Each row of a before or after table is a point. One or more steps were done to the points. Then noise was added and the rows were shuffled. The steps act on how far a point lies along the listed directions, d1 being the first. What was done? A step turns or swaps two directions, mirrors them in a line or flattens them onto one, adds a multiple of one to another, or multiplies one. Angles are multiples of 10 degrees, from the lower direction toward the higher: turns from -170 to 170, lines from 10 to 170 but not 90. Use the fewest steps. Two steps may share a direction if one is a turn and the other turns, adds or multiplies; they go together, in the order done. Otherwise the lowest direction goes first.

Directions:
(1): [0.20 0.63 0.28]
(2): [ 0.33 -0.35  0.54]
Before:
[[ 0.23  0.19  0.49]
 [ 0.01 -0.11 -0.01]
 [-0.26 -0.45 -0.70]
 [-0.01 -0.76  0.02]
 [ 0.54  0.24  0.76]
 [-0.33 -0.36 -0.27]
 [ 0.42 -0.64  0.34]
 [ 0.23 -0.32  0.49]
 [-0.03 -0.34  0.21]
 [-0.20  0.12 -0.64]
 [ 0.06  0.58  0.22]
 [-0.25  0.49 -0.59]
 [-0.04  0.03  0.22]]
After (13 x 3):
[[ 0.30 -0.40  0.63]
 [ 0.03 -0.11  0.01]
 [-0.28  0.23 -0.78]
 [ 0.06  0.60  0.21]
 [ 0.52 -0.74  0.52]
 [-0.33 -0.41 -0.82]
 [ 0.04 -0.82  0.11]
 [ 0.26  0.17  0.59]
 [-0.37  0.61 -0.78]
 [ 0.64  0.13  0.93]
 [ 0.02 -0.37  0.29]
 [-0.37 -0.32 -0.32]
 [-0.01  0.00  0.26]]
Steps: multiply d2 by 1.3

Directions:
(1): [0.53 0.26 0.22 0.55]
(2): [ 0.22 -0.34 -0.69  0.22]
(3): [ 0.14 -0.71  0.41  0.03]
Before, 9 rows:
[[ 0.46 -0.01 -0.90  0.39]
 [-0.16  0.54 -0.18 -0.09]
 [-0.20 -0.49  0.52 -0.24]
 [-0.10  0.01  0.52  0.04]
 [-0.04 -0.09  0.35 -0.24]
 [-0.27  0.56  0.12 -0.37]
 [ 0.78  0.67  0.29  0.46]
 [-0.22 -0.25  0.50 -0.10]
 [-0.22 -0.11 -0.31  0.02]]
After:
[[-0.16 -0.09 -0.28  0.08]
 [ 0.96  0.75  0.38  0.63]
 [ 0.66  0.10 -0.81  0.60]
 [-0.49 -0.38  0.39 -0.38]
 [ 0.21  0.71 -0.03  0.29]
 [-0.61 -0.69  0.38 -0.66]
 [ 0.03  0.70  0.25 -0.05]
 [-0.18 -0.17  0.28 -0.40]
 [-0.26 -0.06  0.46 -0.11]]
Steps: add -1 times d3 to d1

Directions:
(1): [ 0.05  0.61  0.36 -0.33 -0.28 -0.59]
(2): [-0.21 -0.54 -0.40 -0.05 -0.46 -0.57]
(3): [ 0.93 -0.12 -0.13  0.12  0.19 -0.30]
(4): [-0.13 -0.21  0.63  0.71  0.05 -0.28]
(5): [ 0.31 -0.37  0.49 -0.29 -0.58  0.39]
Before:
[[-0.49  0.23  0.13  0.32  0.22  0.27]
 [-0.95  0.17  0.82  0.16 -0.10  0.54]
 [-0.01  0.02 -0.60  0.00 -0.09 -1.00]
 [ 0.24 -0.18 -0.68 -0.06 -0.39 -0.57]
 [ 0.42  0.26 -0.04 -0.22 -0.26 -0.55]
 [-0.69 -0.12  0.25 -0.84 -0.33  0.87]
 [ 0.14 -0.21 -0.01  0.57 -0.05 -0.18]
 [-0.14  0.21 -0.19 -0.13  0.34  0.03]]
After:
[[ 0.41  0.31  0.29  0.08 -0.07 -0.50]
 [-0.15 -0.23 -0.02 -0.07 -0.06 -0.18]
 [-0.99  0.30 -0.31 -0.66 -0.23  0.54]
 [ 0.40  0.39  0.69  0.43  0.25 -0.19]
 [-1.13 -0.48  0.21  0.01 -0.23 -0.08]
 [-0.36 -0.01 -0.33 -0.20 -0.19  0.29]
 [ 0.38  0.24  0.52  0.73  0.13 -0.12]
 [ 0.40  0.22 -0.11  0.11  0.14  0.40]]
Steps: turn d2 and d4 by 140 degrees; multiply d5 by 0

Directions:
(1): [-0.11  0.91 -0.37  0.10 -0.15  0.20  0.47 -0.35]
(2): [ 0.21  0.14 -0.62 -0.76 -0.12 -0.18 -0.13  0.54]
(3): [-0.50  0.42  0.62 -0.45  0.12 -0.59 -0.08 -0.03]
(4): [-0.52  0.01 -0.40  0.62 -0.39 -0.50 -0.28  0.29]
(5): [ 0.24 -0.40 -0.13 -0.07 -0.19 -0.69  0.73 -0.32]
Before (11 x 8):
[[-0.13  0.59 -0.02  0.27 -0.21 -0.01 -0.09  0.13]
 [-0.08  0.20  0.23 -0.06 -0.15  0.41  0.50 -0.10]
 [ 0.46 -0.24 -0.81 -0.10  0.01  0.49 -0.45  0.29]
 [-0.47 -0.38  0.21  0.72 -0.06 -0.12 -0.78  0.74]
 [-0.39  0.32  0.52  0.41  0.11  1.17 -0.14 -0.37]
 [ 0.31 -0.97 -0.40 -0.37 -0.09 -0.90  0.37  0.15]
 [ 0.30 -0.26  0.04 -0.60  0.25 -0.03  0.41 -0.20]
 [-0.38  0.03 -0.16 -0.18 -0.03 -0.33 -0.59  0.37]
 [ 0.27  0.46 -0.99 -0.03 -0.29 -0.04  0.18  0.27]
 [-0.07 -0.03 -0.22  0.11 -0.18 -0.17  0.02 -0.15]
 [ 0.41 -0.11 -0.18  0.08  0.23  0.42 -0.39 -0.06]]
After (11 x 8):
[[ 0.40  0.59 -0.42  0.04 -0.06  1.40  0.85 -0.76]
 [ 0.18  0.08 -0.03  0.47 -0.25 -0.05  0.17 -0.05]
 [-0.08  0.33 -0.10 -0.78  0.15 -0.14  0.06  0.15]
 [ 0.28  0.12 -0.29 -0.01  0.22  0.37 -0.46  0.05]
 [ 0.05 -1.23  0.42  1.11  0.05  0.11 -0.30  0.30]
 [-0.27  0.14 -0.25  0.37 -0.13 -0.30 -0.61  0.53]
 [-0.11 -0.29 -0.34  0.12  0.05  0.23 -1.07  0.61]
 [-0.03  0.54 -0.04 -0.28 -0.17  0.48  0.54 -0.09]
 [-0.07 -1.07 -0.22  0.45 -0.09 -0.48 -0.33  0.20]
 [-0.68 -0.47  0.63 -0.44  0.20 -0.98 -0.81  0.59]
 [-0.23  0.00  0.13  0.09 -0.03 -0.11 -0.24 -0.16]]
Steps: turn d2 and d4 by 50 degrees; add -1 times d4 to d1; swap d3 and d5

Directions:
(1): [-0.44  0.25 -0.46  0.82 -0.14  0.41 -0.11 -0.45 -0.14]
(2): [ 0.21 -0.28  0.57  0.60 -0.41 -0.09  0.55 -0.11  0.52]
(3): [-0.12 -0.29 -0.14 -0.42  0.00  0.35  0.88 -0.42 -0.44]
(4): [0.21 0.94 0.15 0.06 0.32 0.37 0.47 0.36 0.11]
Before:
[[-0.41 -1.34 -0.52  0.14 -0.68 -0.60 -1.48 -0.74 -0.44]
 [-0.13  0.19 -0.12 -0.02  0.10  0.56  0.57 -0.48 -0.39]
 [ 0.08 -0.25  0.30  0.35 -0.22 -0.45 -0.34  0.03  0.38]
 [ 0.06  0.34  0.17  0.55 -0.25  0.23  0.01  0.14  0.37]
 [-0.29  0.84 -0.38  0.30  0.26  0.01 -0.56  0.42 -0.30]
 [ 0.38  0.12  0.21 -0.01  0.02 -0.30  0.33  0.73  0.16]
 [-0.10  0.27 -0.08  0.04  0.21  0.13 -0.49  0.47  0.01]
 [ 0.09  0.44 -0.05  0.44  0.18  0.09 -0.44  0.00 -0.09]]
After (8 x 9):
[[ 0.34  0.16  0.42 -0.09 -0.15  0.13  0.41  0.31  0.32]
 [ 0.03  0.68 -0.08 -0.68  0.46 -0.05  0.24  0.61 -0.45]
 [ 0.06  0.35 -0.11  0.80 -0.17 -0.05  0.00  0.47  0.17]
 [-0.10  0.12  0.10  0.35 -0.10  0.17  0.70 -0.30 -0.03]
 [ 0.29 -0.42  0.33 -0.41 -0.03 -0.43 -0.56  0.13  0.13]
 [-0.06  0.44 -0.07 -0.14  0.31  0.41  0.07  0.33 -0.15]
 [-0.50 -0.75 -0.71 -0.49 -0.32  0.63  0.92 -1.28 -1.27]
 [ 0.36  0.36  0.18 -0.27  0.33  0.09  0.29  0.14 -0.24]]
Steps: turn d3 and d4 by -60 degrees; turn d1 and d3 by 150 degrees
